Rows are points. Examples show where two turns around zero, p and q, send a point. Where does a point land after both, in the order given? Backwards means that the second turn is done in reverse. Each puzzle has new turns, and all numbers are rounded.
(in the rows, 128 means zero)

Turn p:
[ 93 137] => [155 152]
[117 117] => [125 143]
[174 131] => [104  88]
Turn q:
[141 135] => [132 142]
[153  81] => [179 112]
[135 149] => [118 148]
[ 81 128] => [94 95]
[130 147] => [116 143]
Where do these land?
q, then p backwards: [140 131] => [116 127]
p, then q: [135 159] => [160 126]
q, then p: [119 117] => [116 135]
p, then q: [165  94] => [101  86]
p, then q: [ 82 139] => [131 175]

Turn p:
[ 85 111  98] => [ 83 160 129]
[158 154 144] => [161 105 142]
[ 93 152 113] => [ 97 131 160]
[128  84 151] => [122 122  79]
[157 145 135] => [159 117 137]
[147 122 127] => [146 132 120]
Turn q:
[119 173 128] => [103 152  98]
[117  75 112] => [174  98 141]
[132 127 151] => [110 116 137]
[110 157 110] => [128 148  95]
[162 107 138] => [128 126 169]
Where do these land?
p, then q: [112 118 122] => [130 127 108]
q, then p: [112 152 128] => [117 148 145]
p, then q: [113 100 115] => [133 143  98]
q, then p: [156 109 155] => [112  96 104]
p, then q: [ 92 128 149] => [148  98 108]
q, then p backwards: [183 160 100] => [124 127  59]

Turn p:
[ 90 158 170  78 116 126] => [101 162  74  91 115 107]
[134  66  92 168 156 135] => [162  62 154 164 121 135]
[132 145 155 132 139  95] => [ 90 129 126 125 153 114]
[159  87  98 143 164 145] => [145  80 173 138 107 140]
[139 143 143 119 112 118] => [107 151 125 127 132 134]
[ 94 128 103 131 118 132] => [162 134 112 137 127 109]
[122 174 145 129 122 144] => [129 157 120  92 151 132]
[127 138 161 122  95 133] => [111 152  99 123 134 152]
[155 112  85 131 130 124] => [144 125 168 155 112 128]
Turn q:
[154 138  88 126  74 112] => [105  92  85  88 123 113]
[116 113 151 131 118 138] => [155 121 141 126 127 139]
[147 156 154 125 150 144] => [137 155 111 158 107 138]
[149  73  92 166 111 128] => [117  83 116 117 189 145]
[100 135 155 138 108 109] => [138 106 156 124  96 134]
[ 95 129 129 141 152 144] => [123 151 160 128 132 150]
[137 141 132 103 206 120] => [111 182 140 182 137 101]
[127 138 123  95 106 127] => [137 133 116 104 113 103]
Where do these land?
p, then q: [127 148 115  85 156 110] => [130 104 146 122  89  95]
q, then p: [106 136 108 135 169 100] => [121 119  86 115 162 111]
p, then q: [150 141  93 114 138 115] => [143 109 132 148  91 129]
p, then q: [135 161 123 114 117 102] => [109 136 143 137  90 126]
q, then p: [145 124 164 153 103 175] => [155 132 168 117 104 173]
p, then q: [149 100 161 139 104 136] => [135 148 133 101 150 165]
q, then p: [ 83  87 132 156 108 158] => [103 107 130  80  91 160]

Turn p:
[147  81 131 105 111 143 128 145] => [147 101 144 146 121 170 114 110]
[ 59 161 146 101 161 124 110 112] => [ 57 140 100 127 158  99 100 122]
[164 119 149 142  93 144 146 169] => [140 129 167 128  88 170 148 139]
[118 134 102 141 121 128 104 130] => [138 146 135 141 156 119 130 139]
[130 118  98 144 125 100 154 146] => [151 141 102 151 118 135 160 130]
[ 85 138 154 139 144 118 126  75] => [ 87 105 115 107 154  82 140 115]
[147 127 109 119  89 137 123 134] => [153 128 157 156 117 128 121 135]
[181  97 131 146 120 133 111 167] => [170 122 149 117 123 183 134 151]
[113 177 148 109 173  93 136  74] => [ 94 118  77  94 120  65 109 139]
[136 128 112 135 143 159 142 128] => [144 150 134 113 125 130 125 101]
Turn q:
[177 100 158 145 117 152 146 114] => [121 116 128 141 166 146  70 125]
[129 125 147 148 103  84 141  87] => [157 147 155 160 132 174 127 119]
[108  78 113 131 104 145  92 174] => [ 56 103 142 127 135 125 154 154]
[118 152 152  78 162 155 136 140] => [156  88 110  84 106 104 120 124]
[127 143 145 115 148  95  99 133] => [138 113 121 149  82 129 136 120]
[ 99 124 161 116 103 148 139 150] => [129 101 145  97 129 144 128 166]
[160 167  86 158 104 137 131 102] => [128 195  89 131 147 140 120 123]
[142 117 120  96 155 122 140 127] => [143 102 116 132 138 106 134 102]
[129 138 104 154 128 141 161 143] => [134 157 128 124 155 101 125 150]
[ 89 137  94 139 157 101  95 111] => [119 159 147 133  87 110 167  99]
Where do these land?
p, then q backwards: [100 143 127 118 109 115 142  72] => [136 104 106 120 180 129 124 160]
p, then q: [107 155 122 107 148 111 117 118] => [119 144 127 139 103 114 163 127]
q, then p: [169 140  94 151 118 114 136 134] => [141 174 111 114 141 108 146 143]
q, then p: [106  81 112 158 100 146 109 162] => [ 61 144 109 135 139 151 147 111]
p, then q: [136 137 135 125 168 114 122 118] => [119 119 106 125 128 116 161 113]
p, then q: [121 148 154  85 131  92 117 118] => [ 85 128 146 139 118 124 171 143]
q, then p: [121 151 133 136 139 116 118  80] => [134 120 163 116 114  91 113 137]
p, then q: [178  78 121 148 105 184 113 175] => [123 100 101  93 137 145  37 127]
q, then p: [125 110 150 164 108 135 143 150] => [ 99 143 131 114 142 167 128 145]
q, then p: [107 183 132 116 133 130 131 111] => [152 130 147 146  89 115  99 141]
q, then p: [140  83 129 100 150 151 160 171] => [134  95  69 129 155 166 137 124]
